Rows are points. Examples show where two turns around zero, p and q, send a point. Where does a point land after both, in the order given? Backwards means that the second turn is done in reverse. Each puzzle has new turns, and all numbers are rounded.
In the rows, zero is written as 128.

Turn p:
[160 154] -> [168 136]
[ 83 126] -> [ 87 147]
[141 104] -> [129 101]
Turn q:
[ 83 114] -> [ 81 129]
[ 93 142] -> [ 99 152]
[142 137] -> [144 132]
[144 142] -> [148 136]
[178 105] -> [168  91]
Where do these land?
q, then p: [112 158] -> [138 160]
q, then p: [155 115] -> [138 100]
q, then p: [ 79 154] -> [112 181]
q, then p: [147 124] -> [139 112]
q, then p: [148  90] -> [115  87]

Turn p:
[160  93  88] -> [181 102 109]
[118 134 186] -> [ 94 134 176]
[101 142 153] -> [ 91 134 138]
[118 163 140] -> [105 159 129]
[154 116 115] -> [159 124 128]
[118 120  87] -> [138 115  88]
Turn q:
[110 119  76] -> [129 104  78]
[157  90 130] -> [158  97 149]
[ 94 138 107] -> [102 127  96]
[131 136 167] -> [117 145 162]
[148 157 160] -> [133 167 155]
Where do these land?
p, then q: [137 144 167] -> [103 154 152]
p, then q: [141 182 160] -> [100 185 130]
p, then q backwards: [115  96 106] -> [121  98 101]
p, then q: [102 105 112] -> [128  92 115]
q, then p: [ 98 127 127] -> [109 112 111]
p, then q: [174 115  96] -> [185 136 135]

Turn p:
[127 129 102 109] -> [147 122 107 115]
[ 90  94 152 132] -> [ 85 100 117 148]
[ 98 157 161 115] -> [ 90 123 143  92]
[176  88 118 130] -> [171 114 139 171]
[148 172 107 154] -> [146 181 134 113]
Turn q:
[178 136 102 102] -> [188 121 114 117]
[150 149 114 152] -> [150 149 119 155]
[108 145 110 127] -> [118 148 107 120]
[148 132 178 128] -> [137 128 181 132]
[ 49 118 122 139] -> [ 52 136 105 118]
[135  90 142 121] -> [124  89 142 128]
Where do these land?
q, then p backwards: [125  95 148 105] -> [123 126 157  94]
p, then q: [139 150  90  94] -> [177 113 118 106]
q, then p: [ 90 117 175 124] -> [ 76  99 130 113]
q, then p backwards: [134 133 106 192] -> [129  84 111 177]
p, then q: [152 145 122 125] -> [151 133 146 123]

Turn p:
[156  88 147 171] -> [151 104 156 180]
[ 87 159 146 121] -> [ 92 152 146 100]
[164 143  91 116] -> [169 136  94 117]
[136 116  96 129] -> [139 132  99 144]
[ 96 134 160 103] -> [ 89 117 144 100]
Turn q:
[100  93 122 123] -> [118  90 111 144]
[161 102 134 121] -> [166 115 141 135]
[121 121 164 157] -> [111 127 161 157]
[115 146  89 147] -> [116 155  90 134]
[101 171  90 130] -> [ 97 160  88 107]
[169 135 169  89] -> [159 119 177  90]
Where do these land?
p, then q backwards: [114  97 146 124] -> [ 99 110 146 131]
p, then q: [102 173 114  74] -> [118 108  92  64]
p, then q: [157 130 177 166] -> [139 123 193 145]
p, then q: [100 145 124 125] -> [103 131 121 108]
p, then q backwards: [130 135  84  92] -> [119 137  75 110]
p, then q: [130 116 116 150] -> [126 149 130 146]
p, then q: [163 100 135 165] -> [151 145 156 171]

Turn p:
[ 91 150  92 136 154 122] -> [ 77 143 113 144 127 153]
[116 166 164 161 179 122] -> [106 138 136 195 161 107]
[129 132 125 110 109 151] -> [143 131 146 116 119 150]
[144 110 108  94 123  79] -> [119 148 106  73 136 105]
[126 175 132 180 120 110] -> [119 157 120 181  96 105]
[149  94 145  83  90 151] -> [173 108 157  77 127 135]
[ 98  64 158 112 119 164] -> [132  53 161 103 135 138]
[153 128 134 154 157 124] -> [140 126 101 155 148 115]
[146 133  94 124 101 129] -> [143 147 110 109 101 144]
Turn q:
[ 98 158 119 138 126 135] -> [ 92 133 130 139 110 113]
[102 127 190 139 101 166] -> [ 91  84 161 135 123 177]
[170 148 104 149 140  74] -> [177 162 145 149 126  83]
[133  97  67 147 142 110] -> [157 133  72 146 131  94]
[138 106 137  97 171 132] -> [133 128 121  92 174 125]
[144 141 102 127 126 151] -> [122 160 111 141 130 139]
[111 119 177  99  89 128] -> [124  96 157  94 101 166]
Where do these land?
p, then q: [162 179 168  81 148  87] -> [116 163 197 114 149  75]
q, then p: [123  96 145 154 106 129] -> [151  89 108 125 120 130]
q, then p: [131  83 114  95 172 124] -> [116 148  97  95 175 148]
q, then p backwards: [ 82 162 130 141 123 156] -> [ 71 137 117 147 135 108]
q, then p backwards: [132  98 122 140 147 166] -> [135 117 112 134 176 139]
p, then q backwards: [124 127 111 117  93 141] -> [129 131 136 104  95 120]
p, then q backwards: [142 151 106 168 108  93] -> [117 148  69 134 109 118]

Turn p:
[185  95 162 165 182 105 151 169] -> [161 176 147 157 197 118 140 183]
[ 96 103 132 124 127 114 144 144] -> [109 119 131 121 118 109 124 165]
[110 129 139 163 128 169  94  97] -> [ 93  99 117 128 166 151 114  94]
[106 159 113 163 151 156  89  88] -> [106 110 104 105 167 126 117  67]
[131 142 129  61 115 117 191 156] -> [140 151 130 136  58 116 182 159]
[147 133 102 136 124 123 133 168] -> [147 160 104 142 119 123 109 141]
[132 129 117 121 122 169  81 113] -> [114 126 116 110 134 176 111  96]
[112 150 137 154  88 146 104  87] -> [108  85 131 148 128 138 109  78]
[113 135 142  91 117  84 127 133] -> [129 134 169 114  90 106 128 134]
[148 104 107 101 126  98 166 126] -> [174 121 130 119 104 120 145 164]
Turn q:
[ 89  94 116 149 123 166 161 135] -> [ 61 131 132 146 139 116 138 153]
[111  92 138 170  82 131  79 170] -> [100  76 137 126 112 137  60 164]
[142 170 169 177 141 125 132 138] -> [171 138 127 183 113 126 114 157]
[112 124 140 119 175 125 130 128] -> [134 125 138 151 161 109 137 105]
[105 140 100  82  82  73 117  73] -> [119 137 137  81  65 137 136  55]
[146 137 128  88 169 121  77 100] -> [167 125 139 114 166 159 126  75]
[120 185 118 105 108 148 137 168] -> [144 181 156  99 123 106 110 158]
[109 122 143 156 143 140 151 100] -> [107 132 129 175 124 133 149 126]
[158 101 116 142 158  96 142 142] -> [141 103  77 133 145 105 135 123]
[154 144  91 120 126 146 138 130] -> [130 161 103 102 139 138 134 140]
[161 100 149  99 101 139 145 124] -> [132 100 134  97 122 140 170 152]
Where do these land?
q, then p: [160 108 172  85  96  72 119 150] -> [174 115 172 134 102 173 131 183]
p, then q: [109 152 109 127 100 150 145  93] -> [ 81 115 105 117 109 145 146 117]
p, then q backwards: [115 138  86 115 155 161 137  89] -> [170  95  98 101 129 101 135 109]
q, then p: [ 93 171 126 142 148 157 106 150] -> [106 161 151 134 161 116 114  84]
p, then q: [120 116 139 119 139  89 144 136] -> [156 108 134 123 115  98 126 136]
q, then p backwards: [101  95 157 181 123 133  72 108] -> [125 106 154 158  53 152 103 113]
p, then q backwards: [176 132 124 120 121  88 121 148] -> [132 189 151 126 133 126 116 137]
q, then p: [108 129 108 105 120 179 124 130] -> [ 82 150 135 115 122 117 158 117]
q, then p: [133 143 139 144 165 170 161 100] -> [121 141  89 160 157  92 153 119]
q, then p: [165  97 121 143 111  81 150 176] -> [174 135 124 102  94 127  85 174]
